Each row of a before or after table is a point. The points were changed in one or more steps. Then noise was added and the rows were shuffled. The steps act on how far a point lies along the listed directions, d1 being the first. Name the steps. A step turns or swaps two directions, mirrors them in a line or flattens them onto one, adds a multiple of one to another, or multiplies one. Angles are multiples of 10 degrees, from the lower direction toward the higher: turns from -170 to 170, lines from 10 to 170 but not 90. Use the fewest steps. Two steps may share a direction if one is a turn and the other turns, adds or multiplies; they go together, in the order done. Otherwise the lowest direction goes first.

Directions:
(1): [ 0.06 -0.40]
(2): [0.40 0.06]
Before (10 x 2):
[[ 0.13 -0.14]
 [ 0.01 -0.29]
 [ 0.33  0.16]
 [-0.17 -0.49]
 [-0.35 -0.15]
 [-0.34  0.39]
 [ 0.24 -0.02]
 [-0.21  0.02]
 [ 0.32  0.01]
 [ 0.52  0.45]]
After (10 x 2):
[[ 0.14 -0.18]
 [ 0.13 -0.29]
 [ 0.36  0.36]
 [ 0.28  0.11]
 [-0.01  0.38]
 [-0.51  0.12]
 [-0.12  0.17]
 [ 0.02 -0.37]
 [-0.18 -0.64]
 [ 0.17 -0.06]]
Steps: mirror d1 and d2 in the line at 50 degrees

Directions:
(1): [ 0.35  0.34 -0.29 -0.01]
(2): [-0.16 -0.02 -0.24  0.49]
Before (8 x 4):
[[ 0.01  0.05 -0.18  0.10]
 [ 0.20  0.08  0.07 -0.22]
 [ 0.03 -0.05  0.21 -0.24]
 [-0.06 -0.13 -0.15  0.12]
 [ 0.25  0.21 -0.32  0.22]
 [-0.09 -0.01  0.09 -0.07]
 [-0.24 -0.20  0.12  0.27]
 [-0.22 -0.17  0.01  0.13]]
After (8 x 4):
[[-0.51 -0.58  0.68 -0.16]
 [ 0.26  0.21 -0.17 -0.17]
 [-0.28 -0.21  0.07  0.29]
 [-0.42 -0.45  0.41 -0.16]
 [ 0.21  0.23 -0.32  0.26]
 [ 0.93  0.75 -0.55 -0.21]
 [-0.01 -0.16  0.05 -0.21]
 [-0.25 -0.14  0.13  0.06]]
Steps: multiply d1 by 3; multiply d2 by -1
